Each row of a before or after table is a point. The points were changed in one or more steps. Then noise was added and the rows were shuffled. The steps act on columns, c1 being the first. Write out the steps. A step turns or swaps two columns, mirrors them in a line or flattens them onto one, adds a multiple of one to another, or multiplies or shifts one. Angles are multiples of 10 degrees, from the lower column toward the higher: turns from -170 to 170, lines from 10 to 170 but not 90. Use the fewest steps. Two steps may share a column if one is a turn and the other turns, adds or multiplies; they go together, in the order done. Otherwise the lowest column goes first.
(in the rows, 100 means zero)

Before (8 x 3):
array([[ 65,  71,  80],
       [104,  81,  97],
       [137, 111,  62],
       [109, 142,  73],
       [136,  92, 104],
       [133, 109,  64],
       [ 68, 105,  67],
       [ 54,  98, 146]])
After (8 x 3):
array([[134,  72,  80],
       [ 57, 101,  73],
       [ 85, 132,  63],
       [ 81, 135,  62],
       [111,  56, 145],
       [102, 136, 104],
       [101,  69,  67],
       [119, 107,  97]])
Steps: turn c1 and c2 by 100 degrees

Before (9 x 6):
array([[138, 140,  70, 133,  85,  78],
       [ 89, 137,  79,  65,  62,  87],
       [ 94,  41,  39,  87, 128, 133],
       [ 91, 108, 102,  85,  72,  91],
       [116, 109,  57, 115, 140, 102],
       [ 87, 123,  85, 108, 112, 128],
       [122,  86,  64,  61, 106, 125],
       [ 97, 106,  37, 108, 122, 130],
       [ 93, 145,  88, 132, 131,  69]])
After (9 x 6):
array([[132, 123,  84, 108, 112, 108],
       [ 69, 146,  87, 131, 131, 115],
       [ 94, 110, 102,  84,  72, 112],
       [130, 107,  35, 110, 122,  96],
       [ 99, 109,  55, 115, 140,  85],
       [123,  83,  63,  61, 107,  75],
       [ 69, 139,  69, 136,  86,  65],
       [133,  41,  40,  85, 127, 100],
       [ 90, 138,  80,  64,  63, 114]])
Steps: turn c1 and c6 by -100 degrees

Before (10 x 9):
array([[108, 104, 118, 114,  90, 125,  86, 125,  79],
       [116, 121,  87, 110,  95,  95,  82, 127,  80],
       [123,  90,  95, 125, 105,  52, 108, 110,  91],
       [ 65,  80,  60, 120, 130,  79,  83,  91, 114],
       [ 94, 106, 111,  89,  98,  97,  65, 140,  87],
       [ 65,  96,  73,  87, 129,  97, 113,  87, 101],
       [ 51,  90,  68,  89,  93, 100, 107, 108,  97],
       [ 88,  80,  75,  85, 105, 110,  82, 107,  84],
       [ 65,  95,  76,  68,  93, 134,  88, 106, 123],
       [ 86, 109, 103,  88,  80, 113,  75,  98,  86]])
After (10 x 9):
array([[115,  77,  85, 130,  95,  76,  81, 114, 118],
       [107,  78, 117, 142,  92,  97,  88, 135,  99],
       [ 87,  88,  75,  54, 106, 102,  83, 113,  79],
       [ 52,  98,  70,  66,  94,  96, 108, 104,  90],
       [ 86,  84, 104,  64,  79, 108,  76, 107, 107],
       [123,  93,  95, 176, 104,  61, 109,  69,  89],
       [ 66, 103,  75,  61, 130, 108, 113,  90,  95],
       [ 65, 116,  61, 162, 130,  93,  83,  78,  83],
       [ 66, 125,  75,   3,  93, 118,  86, 131,  98],
       [ 96,  85, 113,  66,  99,  66,  65, 123, 103]])
Steps: mirror c2 and c9 in the line at 50 degrees; multiply c4 by 3; turn c6 and c8 by 50 degrees

Before (14 x 12):
array([[ 82, 108, 117,  74,  72, 112, 111,  79, 123, 100, 114,  98],
       [115, 102,  63, 128,  93, 134, 119,  86, 131,  85,  96, 107],
       [110,  85,  70,  90,  84,  91,  80,  83,  78, 116, 147,  82],
       [ 82, 100,  86, 105,  92, 138,  76,  81, 137, 100, 130, 108],
       [ 90,  79, 114,  75,  80,  97,  93, 134, 117,  89, 100,  89],
       [ 57,  67,  85,  82,  89, 131, 130, 125, 107,  86,  92,  69],
       [ 64,  61, 107, 105, 108, 120,  75,  80, 102, 136,  91,  90],
       [ 88, 119,  95, 115, 106, 106, 122,  72,  78,  93, 135,  95],
       [ 79,  75,  83,  93,  85, 145, 104,  95,  70, 112, 105, 102],
       [110, 110,  77, 124, 132,  95,  79, 113, 129, 105, 129, 118],
       [ 91,  51,  76,  77,  83,  83, 115, 119,  76, 105, 147, 125],
       [ 89, 114,  76,  82, 127, 101, 113, 132, 127, 111, 122,  92],
       [ 72, 113,  85, 132,  82,  95, 131, 106,  87, 136, 147, 116],
       [ 62,  91,  57,  79, 137,  75,  72, 132, 104,  90,  95, 126]])
After (14 x 12):
array([[110,  85, 194,  92,  87, 114,  80,  82,  77,  92, 147,  80],
       [ 65,  62,  67, 107, 100, 139,  74,  79, 102, 117,  93,  89],
       [ 81, 100, 145, 104,  94, 100,  75,  82, 137, 139, 132, 108],
       [ 62,  91,  99,  80,  43,  90,  73, 132, 104,  75,  97, 124],
       [ 91,  51, 184,  78,  93, 106, 115, 119,  76,  83, 148, 125],
       [ 90,  79, 119,  76, 123,  88,  95, 134, 119,  96,  98,  90],
       [ 79,  76, 167,  91,  97, 112, 104,  94,  71, 145, 106, 102],
       [114, 102, 187, 127,  77,  87, 120,  85, 132, 134,  96, 108],
       [ 75, 114, 171, 132,  99, 135, 130, 104,  87,  94, 147, 116],
       [ 87, 119,  95, 114,  94,  93, 121,  72,  78, 107, 135,  95],
       [109, 111,  70, 124,  62, 102,  80, 113, 129,  96, 127, 118],
       [ 57,  68, 154,  82,  95,  86, 131, 126, 107, 131,  92,  69],
       [ 90, 112,  84,  83,  64, 113, 114, 132, 128, 101, 120,  94],
       [ 82, 105, 130,  73, 133, 100, 113,  78, 123, 113, 112,  99]])
Steps: turn c3 and c5 by 130 degrees; multiply c3 by 3; swap c6 and c10

Before (8 x 20):
array([[ 91, 111,  69,  89,  74, 129,  62, 131,  74,  95, 125,  92,  89,
         96, 108, 110, 107,  93, 107,  90],
       [ 83, 105,  96, 125, 100, 111,  69, 144, 108,  82, 104, 117,  98,
         80, 111, 110,  98, 108, 112,  98],
       [ 91, 104, 121,  93,  93,  87, 135,  83,  96, 109, 123, 105, 120,
         84, 100,  80, 132, 116, 118,  91],
       [ 68, 121,  92, 113,  92, 111,  91, 134,  76,  93,  82, 124,  90,
         95, 115, 132, 105,  93, 101,  94],
       [ 91, 113,  80, 104,  73, 106,  88, 105,  73,  93, 106,  91,  89,
         86, 117, 105, 107,  86, 107, 125],
       [115, 106, 119,  91, 108,  76, 136,  83, 119, 117, 115, 121,  95,
         83,  87, 105, 128, 125, 103,  97],
       [101, 111, 110, 105,  80,  90, 127,  98, 111, 132,  97, 102,  92,
        112, 103,  90, 105, 102, 106, 102],
       [109,  99, 135, 110,  89,  92, 125, 100,  95, 115,  93, 114, 106,
         90,  76, 102, 125, 121, 116, 103]])
After (8 x 20):
array([[109,  99, 135, 109,  64,  88, 125, 100,  99, 105,  93, 113, 106,
         82,  76, 106, 124, 120, 116, 102],
       [ 68, 121,  92, 113,  87, 113,  91, 134,  81, 116,  82, 124,  90,
        103, 114, 196, 105,  93, 101,  93],
       [115, 106, 119,  90,  81,  68, 136,  82, 108,  82, 115, 121,  95,
         76,  87, 116, 128, 126, 104,  97],
       [ 99, 111, 110, 104,  74,  87, 127,  99, 131, 105,  97, 103,  91,
         83, 103,  70, 104, 102, 107, 102],
       [ 83, 105,  96, 125, 102, 114,  69, 144,  81,  80, 104, 117,  97,
        100, 111, 130,  97, 107, 112,  97],
       [ 90, 111,  69,  89,  67, 138,  64, 131,  81, 119, 125,  92,  89,
        102, 109, 130, 107,  94, 107,  90],
       [ 91, 114,  80, 104,  66, 109,  88, 104,  74, 115, 105,  91,  89,
         96, 117, 115, 107,  86, 106, 125],
       [ 90, 103, 122,  93,  61,  84, 135,  83,  92, 101, 123, 105, 119,
         83, 100,  40, 132, 116, 119,  92]])
Steps: add -1 times c17 to c5; multiply c6 by 1.3; turn c10 and c14 by -50 degrees; turn c9 and c10 by -60 degrees; multiply c16 by 3

Before (9 x 32):
array([[110,  98, 140, 148, 124,  91, 108,  89, 138, 118,  90, 115, 126,
        129, 136, 110, 118, 139,  67, 116, 107,  63, 120,  93, 119,  65,
         93, 120,  60, 143,  85, 100],
       [108,  44, 119, 145, 121,  88,  85, 101, 113,  49,  96, 116,  99,
         74, 133, 110,  70, 100,  83, 108,  89,  83,  81,  94, 124,  94,
         97,  86, 125, 141, 124, 106],
       [ 93, 127, 105, 122, 151, 136, 111,  43,  76, 131,  89, 192, 118,
         85, 100,  83, 104,  91,  95, 104,  69,  34, 156,  67, 115, 140,
         77,  99,  78, 102,  96,  93],
       [111, 104,  84, 114,  82, 115,  58, 117, 166, 112, 102, 129, 128,
        145, 119, 100,  85, 106,  65, 122,  97,  78,  93,  93, 118,  77,
        162,  20, 125, 113,  22, 128],
       [ 31, 140, 120, 126,  95, 109,  75,  81,  95, 112,  73,  24,  70,
        120, 112,  85, 109, 133,  71, 151, 125, 105,  68,  99,  91,  88,
        107,  96, 110,  59,  70, 102],
       [ 67,  91, 105,  51, 131, 112, 118,  52,  69, 109, 113, 104,  62,
        107,  65, 111,  91, 114,  77, 145, 100,  49, 146,  91, 125,  96,
        152, 127,  82,  96,  74, 106],
       [ 87, 123, 174,  70, 140, 127,  99,  69, 127, 129,  94, 103,  73,
        127,  93, 120,  94, 136,  66,  65, 126,  91, 112,  75,  27,  93,
        122, 112, 143,  78, 105, 110],
       [ 82, 158, 122, 106,  93,  88, 108,  95,  94, 115, 136, 111, 109,
         75, 132, 127, 105, 125,  83, 108, 105,  22, 112,  93, 147, 124,
         84, 135, 100, 114, 109, 139],
       [101, 115, 153,  77, 133, 115, 148,  82, 108,  63,  85, 140,  99,
        140,  77,  79,  69, 112, 106, 112,  85,  99, 119,  91, 133,  45,
         78, 100, 120, 104,  59,  96]])
After (9 x 32):
array([[110, 106, 109, 114,  84, 116,  63, 106, 168, 111, 107, 130, 127,
        142, 119,  97,  84, 104,  66, 123,  74,  74,  91,  90, 118,  96,
        160,  20, 124, 116,  25, 127],
       [106,  44, 123, 145, 123,  92,  84,  96, 109,  52,  96, 115,  99,
         74, 132, 111,  69, 100,  85, 108,  96, 103,  81,  89, 121,  90,
         99,  85, 126, 142, 127, 109],
       [ 65,  91, 140,  47, 135, 114, 119,  87,  69, 112,  85, 107,  63,
        103,  63, 108,  91, 112,  77, 146,  94,  73, 148,  89, 124, 104,
        149, 126,  84,  96,  73, 106],
       [101, 116, 131,  79, 133, 116, 148,  84, 108,  62,  82, 141, 101,
        137,  75,  80,  69, 114, 106, 111,  45, 138, 120,  90, 134,  86,
         77, 103, 118, 102,  58,  99],
       [ 94, 128, 156, 125, 152, 138, 111,  78,  76, 133,  65, 193, 121,
         91,  97,  83, 103,  92,  94, 105, 138,  62, 154,  70, 116,  65,
         77, 101,  76, 100,  96,  92],
       [111,  97, 152, 149, 122,  90, 109,  90, 139, 117,  88, 119, 129,
        115, 138, 112, 118, 139,  67, 116,  62, 107, 118,  94, 121, 107,
         97, 119,  59, 140,  84,  98],
       [ 90, 123, 156,  69, 141, 130,  98,  84, 125, 129,  80, 101,  72,
        114,  92, 119,  95, 135,  67,  63,  89, 149, 114,  77,  27, 126,
        119, 110, 143,  79, 105, 111],
       [ 81, 159, 176, 108,  94,  91, 108, 114,  94, 113, 118, 113, 109,
         68, 129, 127, 107, 120,  85, 111, 125,  68, 109,  90, 147, 106,
         82, 136,  98, 114, 106, 140],
       [ 30, 145, 109, 127,  95, 108,  74,  78,  92, 113,  75,  21,  70,
        110, 111,  83, 111, 136,  71, 152,  86, 119,  67,  97,  91, 129,
        106,  98, 108,  59,  68, 100]])
Steps: turn c3 and c22 by 50 degrees; flatten c8 and c11 onto the line at 50 degrees; add -0.3 times c18 to c14; swap c21 and c26

Before (11 x 64):
array([[ 88, 113,  87,  93,  81,  94, 102,  99,  89,  79,  89,  97,  86,
         99, 102, 108,  97,  48, 111, 107, 104, 105,  77,  73,  93, 108,
         97, 109, 110, 124,  96,  91, 116,  97,  94,  94,  78, 102, 107,
         98, 106,  97,  89,  83,  95, 114, 104, 111, 105, 123, 121,  96,
         84, 123, 105,  98, 106,  74, 103,  82, 109, 102,  86,  91],
       [105, 118,  90, 115,  90, 100, 112,  56,  89,  82, 119,  98,  83,
         76,  85,  94, 111,  55,  99, 113, 117, 102,  85,  95, 113,  79,
        108,  62, 110,  99,  88, 102,  99, 111,  88, 123, 100,  99, 113,
        157, 113, 117, 134,  80,  83, 109,  99,  93,  76, 121, 119, 102,
        125, 115, 107,  99,  96,  76,  94, 106, 106,  79,  96, 119],
       [123, 125, 108, 102,  94, 109, 127,  67,  91,  73, 106, 111,  96,
         89, 110, 100,  58,  97, 114, 101, 104, 107, 117, 125, 110, 117,
         83, 109,  97, 100,  97,  98, 120,  73,  77, 119, 111,  92, 101,
         99, 100,  96, 154, 113,  73,  97,  95, 110, 104, 124,  99, 107,
        125, 126,  90, 116, 115, 103, 111, 121,  86,  63, 105, 102],
       [ 83, 112, 101, 114,  81, 113, 100,  80,  99, 115, 166, 108, 125,
         78, 120, 106, 100, 113, 104, 104,  82,  74, 113,  93, 100, 110,
         99, 110, 105, 102,  78,  89, 111,  80,  70,  76, 106,  89,  91,
        100,  94, 109,  95,  92,  76, 114, 100, 124, 102,   5, 119, 125,
        124,  61, 113,  99, 112,  76,  86,  91, 103, 101, 106,  99],
       [ 84,  86, 102,  95, 109, 111, 104, 101,  89, 122, 103,  94,  87,
         82,  98, 108, 118,  96, 112,  95,  94, 107, 117,  95, 103, 117,
         96, 113,  82, 101,  98, 107, 108,  91,  78, 126, 106, 102, 116,
        100, 110, 108,  82,  83, 112, 106, 105, 127,  65, 126, 113, 110,
         72, 117, 111,  97, 104,  81,  94, 123,  93, 107,  90,  93],
       [ 91, 123, 102, 111, 157, 116,  94,  79, 126,  77,  93, 116,  86,
        148,  88, 109,  95, 104,  97, 119,  93, 105, 101,  79, 118,  95,
         85, 110, 100, 110, 111,  91,  96,  88, 112,  76,  79,  97, 114,
         97, 100,  95, 114, 144,  66, 115, 111, 115, 100, 117,  96, 112,
        116,  79,  94, 109,  68,  75, 116,  93, 110, 106, 110,  81],
       [ 91, 113,  86, 108, 108, 118, 100,  91,  99,  75,  82, 121, 117,
         99,  79, 109,  97, 104,  80, 109, 104, 102,  99,  69, 118,  96,
         95, 103, 109,  98,  95, 104, 116,  77,  81,  75,  35,  95,  89,
        101,  67, 109,  87,  75,  87, 104,  78,  99, 105, 111, 114,  96,
         95, 126,  97, 118, 110,  71, 114, 117,  77, 105,  97,  94],
       [105,  40,  93, 111,  80, 106,  92, 103, 108, 179,  80, 102,  87,
         88,  69, 110, 108, 114, 115, 119, 110, 105, 107, 155, 116, 113,
         78, 108,  95,  99, 112, 124, 111,  75,  74,  73, 101,  89, 117,
        113,  80, 111,  77, 121,  80,  91,  94, 108, 105,  88,  98, 111,
        101,  80,  82, 111, 111,  96, 116, 110, 101,  89, 102,  88],
       [ 91, 116,  86, 102,  79,  83, 136, 106, 116,  79, 102,  99,  98,
        189,  76, 110, 118, 111,  84, 119, 104,  88, 114, 115,  59,  53,
        100, 112,  79, 120, 115, 102, 101, 124,  88,  84, 104, 104,  99,
        102, 105,  95,  90,  81, 115, 109,  96, 108, 101,  71, 114,  96,
        109, 103, 100, 100,  70, 103,  83, 119,  95, 108,  80,  81],
       [ 93, 112,  88,  88,  80,  74,  95,  95,  97,  72, 115, 111,  95,
        125,  68, 112,  28, 111, 115,  86,  97,  99,  85,  75, 115, 114,
        112, 112, 102, 106, 113,  99, 111, 118,  84, 140, 106,  67, 109,
         98, 116,  95,  92, 106,  68, 107,  77, 100,  55, 120, 115, 100,
        107, 120,  99, 112, 113,  89,  86,  90, 108, 104, 108,  86],
       [ 86, 100, 148, 109,  80, 115, 106,  85,  99,  91,  98,  92, 132,
         81,  68,  70, 110, 111, 102,  43,  88,  85, 115, 121, 117,  77,
         88, 112, 113, 102, 109,  96, 111,  87,  75,  95, 105,  75,  59,
         97,  82, 118, 123,  72,  71, 112,  93, 102, 107, 125, 116, 144,
        104, 111, 111,  95, 102, 192, 114, 123,  95,  99,  78, 126]])
After (11 x 64):
array([[ 91, 112,  86, 118, 108, 118, 100,  91, 100,  74,  83,  80, 118,
        100,  78, 109,  97, 103,  79, 108, 104, 103, 100,  70, 119,  96,
        102, 103, 109,  98,  96, 104, 115,  77,  81,  75,  35,  96,  88,
        101,  81, 109,  88,  76,  87, 104,  78,  99, 105, 120, 114,  96,
         96, 126,  98, 119, 110,  71, 114,  94,  76, 104, 127,  95],
       [ 93, 111,  87,  88,  80,  74,  94,  95,  98,  72, 116,  94,  95,
        125,  68, 113,  28, 111, 115,  85,  98,  99,  85,  76, 115, 115,
        114, 112, 102, 106, 113,  98, 111, 119,  85, 140, 106,  67, 108,
         98, 116,  95,  92, 106,  69, 107,  77, 101,  55, 130, 115,  99,
        107, 120, 100, 112, 113,  90,  86, 109, 108, 105,  90,  86],
       [ 86,  99, 149, 125,  79, 115, 106,  84, 100,  91,  98, 104, 133,
         82,  69,  70, 111, 111, 102,  43,  88,  84, 115, 121, 117,  77,
         86, 112, 112, 101, 109,  97, 111,  87,  75,  95, 105,  75,  59,
         98,  71, 118, 123,  71,  70, 111,  92, 102, 106, 135, 116, 144,
        104, 110, 111,  96, 102, 192, 114,  95,  96,  99, 104, 126],
       [ 83,  86, 102, 122, 109, 111, 105, 100,  89, 121, 102, 104,  88,
         83,  98, 108, 117,  96, 113,  95,  94, 106, 116,  95, 103, 118,
         94, 113,  82, 101,  98, 108, 107,  90,  78, 126, 105, 103, 116,
        100,  97, 109,  82,  83, 112, 106, 106, 127,  65, 135, 113, 110,
         72, 117, 112,  97, 105,  81,  93, 108,  93, 107,  87,  94],
       [105,  40,  94, 111,  81, 106,  91, 103, 108, 179,  80,  90,  88,
         87,  70, 110, 108, 114, 114, 119, 110, 105, 106, 155, 116, 113,
         79, 108,  95, 100, 112, 124, 111,  75,  75,  73, 100,  89, 116,
        114,  91, 111,  77, 120,  81,  91,  94, 108, 106,  99,  99, 111,
        102,  80,  82, 110, 111,  96, 116,  91, 101,  88, 118,  89],
       [ 91, 116,  87, 119,  79,  84, 137, 106, 117,  79, 102, 101,  98,
        189,  76, 109, 118, 111,  83, 119, 104,  87, 113, 115,  58,  53,
        100, 111,  80, 120, 115, 102, 102, 123,  88,  84, 104, 104,  99,
        102,  86,  95,  91,  81, 115, 108,  95, 108, 101,  80, 115,  96,
        109, 104, 100,  99,  69, 103,  83, 102,  95, 107,  84,  81],
       [ 89, 113,  86,  80,  81,  94, 101,  98,  89,  80,  90, 101,  87,
         99, 102, 108,  97,  49, 112, 107, 104, 105,  77,  74,  94, 108,
         96, 109, 110, 124,  96,  91, 116,  97,  94,  95,  77, 102, 107,
         99,  90,  97,  89,  83,  94, 114, 104, 112, 105, 133, 122,  96,
         84, 122, 106,  98, 106,  74, 103, 103, 109, 102,  87,  91],
       [ 92, 122, 102,  95, 157, 117,  94,  79, 126,  77,  93,  80,  86,
        148,  88, 108,  95, 106,  97, 118,  93, 106, 102,  78, 117,  96,
         91, 110, 100, 110, 111,  90,  96,  89, 112,  76,  79,  98, 113,
         98, 110,  95, 114, 144,  67, 115, 111, 115, 100, 126,  95, 112,
        116,  79,  94, 108,  69,  74, 116,  89, 110, 105, 105,  80],
       [ 84, 112, 101,  93,  81, 113, 101,  79, 100, 115, 166,  93, 125,
         78, 121, 106,  99, 113, 105, 105,  82,  75, 113,  94, 101, 110,
        102, 110, 106, 102,  78,  89, 112,  79,  71,  76, 107,  89,  90,
        100, 103, 109,  96,  91,  76, 114, 100, 125, 102,  14, 120, 124,
        124,  61, 112,  99, 113,  76,  86,  84, 103, 102, 109,  99],
       [105, 118,  89, 107,  91, 100, 112,  56,  89,  83, 119, 105,  82,
         75,  86,  94, 110,  56,  99, 114, 116, 102,  86,  95, 113,  78,
        107,  62, 110,  98,  87, 103,  99, 111,  88, 123, 100,  99, 113,
        157, 103, 116, 134,  80,  84, 109,  99,  94,  76, 131, 120, 102,
        125, 115, 107,  99,  97,  76,  95,  87, 107,  79,  86, 120],
       [123, 126, 107, 121,  95, 110, 128,  67,  91,  73, 106,  85,  96,
         90, 110, 101,  58,  97, 114, 100, 104, 107, 116, 125, 110, 118,
         87, 109,  97,  99,  97,  99, 120,  73,  77, 120, 110,  93, 101,
         99, 104,  97, 154, 113,  72,  98,  96, 109, 104, 134,  99, 107,
        124, 125,  90, 117, 115, 103, 110, 101,  85,  62, 102, 101]])
Steps: turn c4 and c60 by -80 degrees; mirror c12 and c27 in the line at 80 degrees; turn c41 and c63 by -60 degrees; shift c50 by 10
